Each row is a point. The last column is the point's height on a tilted bowl or saddle (a function of degree 2), plus a little noise. Count its main directions that bend up, bend down and stay straight.

Points (11 x 3):
0:  0.003  0.028  0.046
1:  0.005 -0.150  0.081
2: -0.206 -0.060 -0.111
3: -0.175 -0.107 -0.057
4: -0.045 -0.283 -0.026
5: -0.223  0.156 -0.271
6:  0.087 -0.186  0.057
7: -0.072 -0.039  0.039
8: -0.049  0.146 -0.084
9: -0.195  0.202 -0.300
10: -0.068  0.209 -0.182
Directions: 0 up, 2 down, 0 straight

Points:
0: -0.018  0.165 -0.028
1: -0.267  0.076  0.015
2:  0.202  0.264 -0.003
3: -0.080  0.105 -0.040
4: -0.053 -0.213  0.379
5:  0.164  0.102 -0.118
6: -0.044  0.068 -0.055
7:  0.008 -0.055  0.029
8:  0.236 -0.020 -0.054
9:  0.135 -0.153  0.215
Directions: 1 up, 0 down, 1 straight

Points:
0:  0.217  0.068 -0.039 -0.043
1: -0.087 -0.024 -0.017  0.012
2:  0.318 -0.024 -0.145 -0.111
3:  0.108  0.041  0.208  0.175
4: -0.168  0.175 -0.194 -0.073
5:  0.155 -0.162  0.138 -0.298
6:  0.023 -0.041  0.135  0.007
7: -0.104  0.025 -0.108 -0.008
8:  0.164 -0.093 -0.311  0.021
9: -0.189  0.067 -0.158  0.034
10: -0.206  0.008  0.095  0.288
11: -0.038 -0.366  0.013 -0.105
12: -0.036  0.199 -0.099 -0.029
13: -0.035  0.014  0.111  0.090
14: -0.078 -0.002  0.222  0.302
15:  0.159  0.009  0.010 -0.112
16: -0.092 -0.045 -0.305  0.116
Directions: 2 up, 1 down, 0 straight

Points:
0:  0.070  0.270  0.016 -0.209
1: -0.044  0.030  0.073  0.022
2:  0.095 -0.098  0.115  0.009
3: -0.068 -0.036  0.139 -0.002
4:  0.109 -0.033  0.248 -0.117
5: -0.095 -0.060  0.169 -0.032
6:  0.057  0.025 -0.014  0.046
7:  0.030 -0.136 -0.290  0.047
8: -0.110 -0.009  0.034  0.046
9:  0.193 -0.285  0.308 -0.376
10:  0.027  0.009 -0.016  0.062
11: -0.129 -0.072 -0.064  0.092
12:  0.257 -0.366 -0.101 -0.161
13: -0.137 -0.071  0.036  0.056
14:  0.061  0.278 -0.139 -0.266
Directions: 0 up, 3 down, 0 straight

Points (22 x 5):
0: -0.124  0.125  0.009 -0.077  0.101
1:  0.224 -0.289  0.107  0.036  0.040
2:  0.157  0.167 -0.192 -0.146  0.068
3: -0.031 -0.151  0.118 -0.048  0.017
4:  0.029  0.088 -0.216 -0.021 -0.028
5: -0.147 -0.245  0.164  0.132  0.190
6: -0.041  0.100 -0.012  0.006  0.065
7:  0.038  0.375 -0.094 -0.040  0.120
8: -0.164  0.054  0.272  0.006  0.298
9: -0.061  0.135  0.062  0.218  0.214
10: -0.254 -0.105  0.054  0.250  0.290
11:  0.236  0.142 -0.181 -0.210  0.111
12:  0.004  0.164  0.079  0.076  0.117
13:  0.035  0.155 -0.068 -0.131  0.040
14:  0.095  0.089  0.061 -0.106  0.036
15:  0.136  0.082 -0.042 -0.091  0.027
16: -0.167 -0.050  0.099 -0.101  0.095
17: -0.105  0.047 -0.077  0.137  0.081
18: -0.156  0.043 -0.139  0.204  0.081
19: -0.099  0.151 -0.206  0.296  0.148
20: -0.059 -0.355 -0.076 -0.119 -0.304
21: -0.129 -0.200  0.025 -0.150 -0.102
Directions: 2 up, 1 down, 1 straight
